Rows are points. To make a cloud, some directions were put in groups of two or more. Within a group, all points are equally far from the middle, so they leave a hole (a ring in 2 directions, a hollow ball in 3). The other directions are filled evenly. Then the cloud was stretched, turned, moved and blurred a little. Count the holes, and give their numbers of directions, smallest first.
In the rows, zero is written as 128.

Cloud:
[[134 146 171]
 [ 77 140 132]
 [123 103  89]
 [167 112 184]
 [116 145 167]
 [204 123 154]
 [177 113 183]
 [212 113 127]
 [164 128  83]
 [117  77 119]
 [124 106  87]
 [145 101 183]
 [ 81 148 143]
 [189 140 154]
 [ 94 157  68]
 [132  87 178]
 [ 74 172 141]
 [107  92 147]
 [139 198 145]
 [ 94 107 132]
 [ 94 151 156]]
Holes: 1 (2)

Cloud (48 x 6):
[[155 182  88 158 109  55]
 [133 103  58 153 154 144]
 [135 109 121 199 132  91]
 [ 91 139 142 141  95 193]
 [128 102  74 156 176 126]
 [165 115 160 134 105  86]
 [104 109 164 168 134 216]
 [ 72 123 142 175  95 109]
 [156 184 185 154  77 119]
 [118 128 165 205 141 186]
 [145 135 131 166  55 129]
 [107  94 117 140  68 138]
 [123  75  99 134 100  81]
 [162 180 132 188 107  61]
 [150 162 211 169  97 143]
 [113 122 120  87 148 114]
 [106 120 132 146 152 213]
 [163 154 174 132 139 141]
 [114 177 192 142 100 165]
 [149 146  65 171  91  84]
 [ 90 133 176 162  77 109]
 [ 99 177 168 177 104  80]
 [132 110  81 155 176 151]
 [153 118  53 155 136  95]
 [122 148 173 127 151  84]
 [157  93  81 138 107 139]
 [ 59 106  88 149 146 140]
 [ 80  78  89 110 154 129]
 [175 178 126 136 125 112]
 [158 105  72 159 145 127]
 [ 53 110 151 144 145 155]
 [108 168 202 134 107 116]
 [116  92  96 168 118 189]
 [159 128  86 109 123 131]
 [125  93  95 187 130  91]
 [110 198 137 168 126 140]
 [145 108  81 105  91 115]
 [141 123 104 142 170 169]
 [ 99  79 117 174 124 101]
 [151 118  72 135 150 146]
 [114 176 184 133  81 133]
 [138 155 150 130  60  75]
 [121 127 197 149 140 100]
 [146 165 194 158 141 168]
 [161 182 101 175  87  74]
 [ 82 125  72 107 130  95]
 [127 193 155 168 123  62]
 [ 92 139 191 156  96 188]]
Holes: 2 (2, 4)

Cloud (87 x 8):
[[ 66 103 154 195 101 177  67 153]
 [ 66 159 144 129 103 152 108 111]
 [ 87 127 101 136 176 132 108 114]
 [ 70  79 140 127  99 209  98 132]
 [180 140 148 105 115 110 195 127]
 [120 133 165 106 166  68 187 132]
 [ 91 128 192 142 161 153 113 142]
 [163  64 106 107 146 127 118  91]
 [148 144 146  99  73 157 124  75]
 [206  81  88 105 160 144 142 122]
 [111 143 118 178 154 148  98 112]
 [154  82 141 144 116 207 102 100]
 [ 85 110 120 147 110 106  63 138]
 [ 83 127 195 104 110  86 137 185]
 [ 88 136 119 153 118 173 167  68]
 [130  80 159 148 136 190 135  79]
 [100 103 131  65 112 136  82 137]
 [ 54  91 100 167 102 179 103 169]
 [ 83  76 127 160 123 137 162 121]
 [ 41 114 125 174  89 139 109 163]
 [107  80  88  99 182 137  86 125]
 [133 141 157  94 105 164 116 107]
 [137 127 171 155 118 219 138  68]
 [ 50  71 109 166 157 201 133 106]
 [140  91 144 186 141 140 157 111]
 [ 60  77 163 227 128 160  95 153]
 [ 77 134  55 164 112 179  97 137]
 [130 152  68  93 107 110 113 122]
 [143 176  99 104 142 107 164 161]
 [120  96 110 106  79 147 160  85]
 [ 66 144 151 115 111 134 139 189]
 [ 70 115 164 170 108 204  80 156]
 [141 117  58 146 144 162  69 151]
 [117  77 175 135  98  89 130 160]
 [ 99 123  96 120 193 159 143 126]
 [162 120 132 135 165 139 113  96]
 [109 174 125 200 112 138 130 116]
 [ 96 151 181  83 140 100 156 173]
 [ 63  57 204 133 129 111 101 128]
 [109  91 120 158 138  72 141 121]
 [102 142  78 122 156 168  69 124]
 [ 33  67 208 147  98 153 130 135]
 [169 124 171 100 165 120 149 153]
 [139  99 106 165 120 132 179 120]
 [ 96  77 175  80 151 167 131 117]
 [132 165 105 120 139 119 114  95]
 [144 118 141  60 163 126 187 127]
 [200  85  75 137 132 158  95 143]
 [144 100 148  72 170  98 198 171]
 [129 118 175 158 119 150  81 139]
 [148  99 119 185 136  97  91 138]
 [146 105 164  72 177 129 146 157]
 [159 146  62 120 133  97  79 137]
 [131 147 121 132  89 186 136 162]
 [156 100  75 158 144 144 171 141]
 [ 45  83 138 166 119 164  51 103]
 [ 94 124 141 125 176  93 102  98]
 [138  94 153 127 159 180 162 161]
 [177 106 106 154 132 177  75 122]
 [ 99 107  83 122 153 154  58  94]
 [112  96 156 222 142 151 103 139]
 [104 124 117 139 143  77  65 148]
 [ 76 150  87 125 172 161 134 126]
 [161  93 151 144 153 158 125 158]
 [ 95 108 184 175  89 155  67 117]
 [127  94 132 222  87 173  86 150]
 [ 42 148 163 135  96 110 138 134]
 [137 122 147 116 125 169  93 154]
 [145  87 180 180 105 196 100  58]
 [ 90 104  85 178  86 149  90  92]
 [137 121  90  43  99 120 131 130]
 [ 92 104 226 108 121 104 165 132]
 [130 103 119 198  95 159  60 111]
 [162 119  51 120 100 106 129 155]
 [123 122 101 119 187 168 104 121]
 [ 84  92 153 129 128  58 172 111]
 [140  86  89 124 165 176 111  80]
 [109 141 137 121 165 131  80 138]
 [ 88  73 202 162 125 142 114 145]
 [190  93 107  75 179 135 150 110]
 [144  85 112 161 115  86 109 167]
 [114 129 173 126 196  81 173 171]
 [171  93  93 159 142 198 162  99]
 [171 128 126 135  90 104  84 161]
 [ 62 144 180 163 119 188  85 127]
 [149 142  98 103 110 173 175  64]
 [110 143  49 146 151 169  85 143]]
Holes: 1 (4)

Cloud, 88 rows:
[[135 173 122  77 102 205 143 123  97]
 [ 89 165 107 102 102 145 191  72 123]
 [ 74 114 169 109 144  76 138 140 113]
 [150 127 180 116 131 174 204 157 139]
 [ 65 118 118 102  64 144 144  81 144]
 [133 110  62 122 102  49 112 156 104]
 [175 101 121 152 144 171 138 104  85]
 [113 132 118 149 152  95 148 192 123]
 [117 221 122  58 121 100  84 137  75]
 [130 200 137 145 152 137 131 115 146]
 [134  63 119 133 146  96 113  83 159]
 [207  55 143 143 138  85 138 142 131]
 [170  80 102 118  79 122 151 175 121]
 [121  92  85 169  97 113  94  73 135]
 [ 65 117 124  87 174  85  64 120 130]
 [153 101 171 121 179  88 166 163 127]
 [ 95  73  78 123 152 110  94 133  83]
 [ 71  71 154 120 167  86  63  99 107]
 [ 46  93 174  99 152 136 131 108 100]
 [141 139 107 120 103 116 175  97  56]
 [182 125 111 114 122 128 179 184  94]
 [156  88 161  97 133 124 174 182 113]
 [123 136  95 159 161 136 100 181  94]
 [132 182 122 183 158 126 144 150  88]
 [102  82 191 148 142 153 125  57 129]
 [102  21 123 187 124 106 158 149 136]
 [100 115  86 119 101 110 149 167 126]
 [106 114 210 173 175 121 101 144 148]
 [ 81 127 115 131  69 166  98 135 102]
 [160 171 112 158 126  94 117 200  72]
 [129  66 132 165  90  62  67 167 142]
 [ 54 120 176 138 120  71  74 147 119]
 [121 100  55  86 126 152 120  93 121]
 [118 110 163 106 168 142 115  91 180]
 [106 175 175 120 116 107  69  88 134]
 [159 115  74 171 117  87 167 138 125]
 [176 171 102 135 148 135  87 139 119]
 [ 98 108 129  98 155 109  97  49 102]
 [ 87  76 111 167  78 118  78  98 139]
 [ 66 130 109 160  80 104 104 131  84]
 [ 89 144 122  88 106 120  51 142  73]
 [123 162 169 118 127 160 163  68 157]
 [133 155 131  59 103 132  96 170  82]
 [127 101 141  72 164 116  85 133 177]
 [172 230 154  93 143 130 143 148 134]
 [127 163  86 164 149  98 145 150 116]
 [164 142 108 118 160  98  94  87 113]
 [ 85 135  91  77 151 110  85 151 114]
 [192 123 111  97  64 114 123 143 143]
 [ 85 100 144 124 144 107  85  90 184]
 [135  59 122 158 123 100 154 174  86]
 [122 135  75  92 132  89 118  90  68]
 [ 87  40 133 131 130 117 118 178 125]
 [136  53 135 168 118 178 148 143 176]
 [ 84 156  99  67  82 117  94  75  78]
 [ 38 125 117 141 152 100 104  56 102]
 [171 133 128 106  82 178 131 157 118]
 [ 97 146  64 174 110 108  91  94 111]
 [166 198 104 116  70 123 145 117 108]
 [ 81 186 133 121 116 115  51 119  78]
 [ 79  87 125  98 104 128  64 153 153]
 [162 104 182  93 139 189 151 111 151]
 [ 75 126  93 146 119  52  99 120  83]
 [100 178 106  96 110 166  97  52  66]
 [111  10 157 128 136 149 148 121 155]
 [111 116 159 132 165 100 135  80  89]
 [103  94 138 110 124 183 176 166 114]
 [114  63 119 114 109 113  95  50 138]
 [117 112  56 133 130  81 101 160 101]
 [115  97 137 192  98  97  91 110 142]
 [ 88 104 105 127 142  82  38 127 152]
 [176 129 118 191 134 118 143 199 103]
 [ 97 173 201 137 140 109 116 186 118]
 [148 103 120 132 122 159  79  84 127]
 [144  56 133 138  74 113 145 105 160]
 [113 141  93  92  78 153 104 147 126]
 [176  92 147  96 167 108 102 114 155]
 [191 192 133 150 118 154 174 141 123]
 [205 141 179 131 151 123 183 206 129]
 [ 95 127 188 128 201 163 132 139 120]
 [128 144 132 132 137 124 129  42 122]
 [112 130 207 109 189 113  76 119 153]
 [110 149 154 147 120  38 132 143 122]
 [112  97 167 190 179 126 138 183 125]
 [126 177 138 140  93 134 129  74 139]
 [ 39 120  85 100 149 116  62  95  99]
 [174 112 169 170 182 100 149 152 145]
 [157 213 109  98 119 166 173 117  96]]
Holes: 1 (8)

Cloud (101 x 9):
[[151 109  50 153 139 136  55  77 142]
 [116 187 113 147 143 108 143 159 136]
 [120 139 164 154 106 136 129  99 166]
 [138 184 126 152 193 135  74 155 147]
 [161 150 154 171 179 152 107 115  88]
 [198 138 125 127 163 160 173 109 114]
 [ 98  99 102 133 135  78 100  57  73]
 [ 90 100  78 174 167  57 164  41 104]
 [130  90 138 124 146 166 169 136 146]
 [ 88  96 114 182  70  88 191  77  90]
 [125 118 182 114 140 131  70 101 112]
 [111  90 101 137 108 108 100  73  88]
 [119 122 141 192 168 171 157 125 161]
 [123 118 104 175 114 203 158  70  91]
 [228 121 120 132 110 157 147  87 163]
 [122 110 188 191 117  92 202 105  74]
 [164  93 114 142 140 158 165 108  55]
 [221 110 124 131  90 131 182 148 158]
 [156 136 109 174 103 133 137  91 206]
 [144 139  90  81 140 117  87  78 149]
 [134 214 115 151 143 106 131  97 162]
 [141 167 121 128 144 137 130 177 136]
 [140 152 154 177 114 168 133 164 148]
 [131 132 103 195 136  81 183  76  73]
 [155 121 146 114 122 142  90  87 180]
 [171 102 124 162  85 133  80  69 119]
 [134  94 167 158 155 130 164 104  59]
 [ 89  71 154 171 143  98 195 143 105]
 [140 166 143 132  98 195 162  64 109]
 [134 145 137 152 102 146 125  80 197]
 [123 140 140 104 134 134 159  62 168]
 [107 153  99  76 136  85 113 125 133]
 [144 177 149  87 139 156 120 101 156]
 [ 96 108 170 157 134 101 133 144  89]
 [146  99 181 211 124 161 118 120 139]
 [185 115 120  97 121 119  83  46  98]
 [176 123 159 129  89 131 103 206 183]
 [145 104 128 135 207  91 153 121 146]
 [127  87 190 191 121  84 174  84  91]
 [127 108  69 164 132  97 155  44  91]
 [139 168  88 181 130  99 194 134 156]
 [197 184 158 130 130 198  68 144 165]
 [172 211 167 151 136 107 126 118 152]
 [189 154 144 144 137 122 108 183 178]
 [156 166 154 138  97 167  93 185 146]
 [113 146 115 200  87 108 169 110  74]
 [ 96 127 128 157 148 108  88  67 153]
 [ 97 100 109 187 112 107 142  43 134]
 [111 109 128 117 144 165 137 166 105]
 [158 185 129 159 102 163 163 142 157]
 [172  52 159 156 125 118 141  94 137]
 [ 90 132 148 175 102  82 186  75 164]
 [123 136 116 195  95 140 119 142  83]
 [154 163 120 206  78 137 116 125 103]
 [151  85 117 170  98  69 146 124 136]
 [135 129  55 129 113  71  93 117 112]
 [179  98  99 132  96  92  75 144 132]
 [182 185 129 139  94 185 151 118 141]
 [162 167 127 191 121 153 179 170 160]
 [223 135 124 127  94 152  71 155 102]
 [166  95 159 161 115 106  62 132 174]
 [167  79 169  98 158  89  89  88 130]
 [155  70 128 175  72  93 135 130 105]
 [145 134 158 139 140 163 164 169 113]
 [116 106 165 158 113 132 145  53 109]
 [191 135 125 153 165 167 181 144 118]
 [180  88 104 193 137  80 134 162 107]
 [210 174 152 123 121 157  68 149 198]
 [122 120  98 170 137  79 136  47  76]
 [198 100 110 169 100  93  87 157 130]
 [100 142 129 172 137 111  94  92 173]
 [104 122 147 197 136 122 111 154  95]
 [158 151 102 153 155  99 193  99 115]
 [116 129 120 168  93 200 166  62 111]
 [ 93 130 141 183 125 126 133 157 122]
 [144 178 103 164 162 130  69 162 176]
 [141  70  91 116 147 102 156  68 103]
 [182 149 156  95 126  82 150 133 150]
 [151  96 101 118 121  79 138  90  69]
 [114  83 151 211  94  81 193  87 105]
 [125 200 127 152 136 118  84 107 188]
 [143 176 136 132 160 142 152  93  87]
 [132  79  66 155  96 101 175  84 102]
 [131  78 159 138 149 115 172  72  49]
 [136 171 150 102 132 124 138 167 119]
 [174 186 125 117 147 128  68 106 179]
 [114 177 110 191 164 145 127  85  89]
 [199 173 179 117 149  95 133 144 147]
 [165  53 148 110 157  90 169  67  97]
 [147 204 140 129  90 162  99 103 114]
 [104  76 139 138 167  66 105 106 103]
 [104  85 110 146 140 152 113  66 128]
 [107  94 167 183 113  87 151 107  93]
 [104  90 115 190 136 132  99 123  84]
 [ 89 124 130 162 102  63 108  66 129]
 [164 171 198 183 139 108 182 158 122]
 [ 95  82 120 151 157 121 124  44  86]
 [ 75 105 117 155 137 145 161 103  98]
 [153 129  74 169  98  89  88  96 134]
 [128 118 138 146  69 189 129 100 137]
 [ 86 110  89 196 127 172 182  90  80]]
Holes: 1 (3)

Cloud, 97 rows:
[[133 133 153  64  87 133 146 171 122]
 [111 107 138 120 136 108 109  96  84]
 [122 112 154 149 196 115 172 102 177]
 [108  92 164 102 114 188  84 127  97]
 [139 132 106  74  52 158 105 134  71]
 [209 144  81 111 111 136 104 113  92]
 [170  91 112 151 166 161 145  91 157]
 [100 162 116 155 152 142 118  97 126]
 [ 68  22 154 101 159 172 178 142 164]
 [133  83  90 188 137  96 113 135 174]
 [ 91  64 182  70 179 105 178 145 197]
 [125 118  75 192 145  77 170 120 119]
 [144 109 123 130 125 106 100  66 177]
 [110 116 182  87 117 115 102 151 200]
 [ 57 127 110 134  66 186  80 144 165]
 [ 76 121  96 174 128 117  87  90 135]
 [130 141 135 178 184  98 156 135 143]
 [153 182  91 142 102 127 135 153 111]
 [ 68 161 142 117 185 127 132 110 172]
 [100 129 131 164  95 168  89 158 145]
 [ 82  82 147 166 138  86 165 135 202]
 [137 119 155  71 100  99  85 166 165]
 [202 103 130  72 103  93 103 103  90]
 [ 75  89 124 125  86 150 129 113 160]
 [126 166  94 157 107 120 121  80 138]
 [117 133  92 217 129  66 150 120 153]
 [125  82 122 157 170  81 173 120 214]
 [195 163  94 166 125 121 142 129 122]
 [113 222 123 104  99  91  88 108 138]
 [ 96 133  98 153  96  82  60 131 180]
 [208 169 105 166 156  61 142 113 160]
 [ 87 129  78 149 149 126 105 114 108]
 [ 80 137  58 140 135 126 123 137 156]
 [ 99 167 145 100  94 143  70 165 151]
 [112 162 166  84 179  92 153 118 161]
 [140  85 201  96 144  92 153 119 131]
 [137 106  84 176 101 131 156 152 195]
 [ 71 193  86 122  61 100  69 127  91]
 [194 123 144  64  95 166 157 127  86]
 [199 100 165  79 107  84 132  83 123]
 [154 137  96  89  85 123 165 108 106]
 [ 40 114 134 120 104 106  65 140 165]
 [182 169 106 108  76  82  79  99  74]
 [139 130 185 103 129 145  86  83 113]
 [173 134 129  48  54 132  96 105 114]
 [139 154 157 164 164  98 104 120 153]
 [143  90 114  51 119 151 147 147 110]
 [ 82 141  64 120 132 152 102 139 131]
 [112  40 129 116 150 113 162 134 147]
 [104  43 151 102 117 165 162 127 180]
 [ 96 111 119 137 110  84 153 102 166]
 [ 46  83 155  43 111 152 120 148 161]
 [130 142 145 149 151  97 103 112 101]
 [177  30 145 119 148 114 138 111 139]
 [188 101 181  60 134 104 115 148 131]
 [129  86 167 184 164  86 158 109 176]
 [101 145 128 154 145 146 140  85 135]
 [189 142 140  41 100 145  96 127 143]
 [ 97 149 134 167 117  87 124 171 207]
 [176  62 158 159 138 148 182 111 188]
 [142 156  84 184 149  96 133 118 178]
 [152 174 108  94 133  88 146 131 155]
 [100 151  95 174 160  88 154  95 176]
 [149 147 115  86 135 163 132 131  99]
 [173  90  98 207 111  96 145 117 162]
 [140 122 180  57 106 175 131 147 165]
 [183 128 102 112 134 142 164 178 127]
 [134 143  85 198 100 132 152 128 120]
 [208 106 169  68 118  84 165 111 134]
 [153  54 157  38 130 169 163 114 150]
 [140 196  81 148  88 110 121 126 110]
 [209 107 117  54 118 132 118 112 111]
 [ 53  96 147  91 114 191 125 124 200]
 [128 115 153 106  66 195 107 108  88]
 [134  88 126 157 182 126 183  91 139]
 [ 96  65 113 144 106 144 139 184 174]
 [191 161  95 111  80 112 114 106  78]
 [ 77 151 135  41  63 127  93 129 139]
 [104  97 124  62  78 129 115 139 134]
 [ 99 143 120 147  78 160 149 146  95]
 [125 162 127 131 144  83 169  93 171]
 [ 93 151 102  78  92  99  57 143 157]
 [ 68 122 117 141  78 106  96 137 138]
 [189  60 171  78 173 162 185 127 130]
 [117  72  86 120 126 168 125 126 172]
 [170 129 145  94 129 127 180 141  93]
 [114 104 175 128 201 126 194 130 160]
 [136  77 164  76 100 121 155 173 132]
 [177 105 110  93  79 137 160 145 171]
 [ 75  96 162 166 182 136 151 143 170]
 [ 56 111 140 177 177 139 140 133 178]
 [132  63 102 141 147 127 160 103 163]
 [140  68 149 102 142 178 142  91  90]
 [113  52 142 101 136  94 185 131 151]
 [102 156 164 119 129  99 122  69 154]
 [143 139  68 177  96  92 126 106 140]
 [125 118 105 107  56 172  89 184 139]]
Holes: 1 (6)

Cloud (87 x 9):
[[186 144 160 127 137 186 134 126 145]
 [146 138 135 152 125 122  78  86 152]
 [128 148 161 144 134 175 168 155 178]
 [ 85 159 151  46 163 170 125 123 132]
 [120 119 109 107  68 151 144 114 134]
 [103 129 109  82 203 117 151 117 158]
 [117 149 191 108 146 151  75 151 106]
 [178 151 104  66 137 102  66 121  93]
 [162 146 145 120 196 125 134 117  65]
 [154 172 127 153 190 195 137 144 126]
 [196 169 117 139 126 147 141 177 113]
 [139  88 197 110 110  84 121 114 120]
 [ 10 133 147  95 149 119 133  99 146]
 [114 155 159 138 100 123 100 187  90]
 [119 194 179  85 144 133 151  95 143]
 [ 78 120 154 148 105  61 110 116 133]
 [176 181  50  83 188 104 167 123 136]
 [160 127 166 132 207 145 154 153 153]
 [100 157 135 102  99  80  98  72 116]
 [ 90 180 186  91 154 111 152 157 161]
 [ 71 184 108 116 150 139 152 192 156]
 [103 124 179  68  82 108 111  99 168]
 [150 145  93 151 182 154 193 168 147]
 [ 98 105 166  76  92 151 145 150 160]
 [ 80 155 133 133  94 131 101 161 185]
 [136 174 137 116 154 162 160  79  59]
 [ 57 129  86  86 154  92  99 137 127]
 [190 105  75 105 170 151  81  84 130]
 [162 127 105 157 101 181 149 109 108]
 [ 61 160 148  99 144  88 131 188 116]
 [131 141 118 175  88 148 122 181 100]
 [ 83 141 149  72 113 194  95 153 114]
 [156 141 152 105 156 196  86 137 104]
 [169 162 101 129 137  90 204 137 132]
 [158  96 101 172 165 164 114 192 122]
 [110 141 162 100 133 141 155  42  94]
 [179 135 157 115 100 115 147 173 187]
 [ 76 147 179 158 188 162 114 157 155]
 [138 130 141 150 175 113 144  83 175]
 [140  64 144 162 141 138 132 166 117]
 [ 80 154 117 160 118  55 138 116  82]
 [159 189  98 113 136  83 180 152 167]
 [ 88  94  81 136 134  81 125 157 158]
 [ 68 210 144 166 146 124 159 157 134]
 [120  81 138  91 129 163 133 156  87]
 [106  92 117 132  89 174 167 127  93]
 [118 156 108 182  99 135 153 182 130]
 [181 167 160  97 178 143 103 175 133]
 [ 98  81 132 128  92 144 169 100  94]
 [ 48 125 123 112 166 139 164  79 132]
 [230 168  88 107 197 146 167 155 129]
 [112  75 144 176 113 117  92 147 110]
 [182 124  77 172 178 132 149 214 136]
 [108 147 171 106 129  59  83 163 161]
 [123 150  71 101 183 180 143 172 116]
 [210 163  33 133 146 130 161 155 114]
 [129 136  73  97 132 170 108 153  60]
 [154  82 118 164 154  75  97 139  85]
 [ 81 217 121 134 172 130 141 166 106]
 [115 111  70  81 145 151  86 165 129]
 [161 112 178 143 121 165 132 142 178]
 [152 199 137 131 170 131 140 156  83]
 [185 127 114 164 170 139 119 105  55]
 [130 121 139 104  99  85 159  71 140]
 [175  87  92 142 179 167 141 124  70]
 [158  99  32 160 146 121 109 146 142]
 [132 136 112  81  96  74 136  86 162]
 [120 155 149 113 196 151 140  71 144]
 [ 92 165 208  76 124 175 111  94 149]
 [121 161 209 103 135 147 164 109 138]
 [ 54 133 205  54 120 141 126 102 105]
 [122  63 137 158 117 142 129 155 146]
 [125 141  46  95 159  76 138 129  67]
 [117  83  94 185 155 163 128 100 113]
 [ 62 130 104  74 178 176 116 121 117]
 [146  52 132 155 146 140 105 132 109]
 [169 123 137 113 146 152  61 149 194]
 [174 110  89  93  78 100 148 137 130]
 [ 47 159  84 143 184  94 130 140 101]
 [127 176 114 110 128  80  78 161 179]
 [136 151 101  48 195 125 126 129 104]
 [124 106 177 114 160 190 153 102  91]
 [210 128  78 161 149 136 129  97 153]
 [115 136 163 160 119  65 152 114 130]
 [ 69 119  87 157 184 123 125 183  90]
 [114 114 197  90 137 168 102 169 146]
 [ 77 144  75 119 136  84 143 117  39]]
Holes: 1 (8)
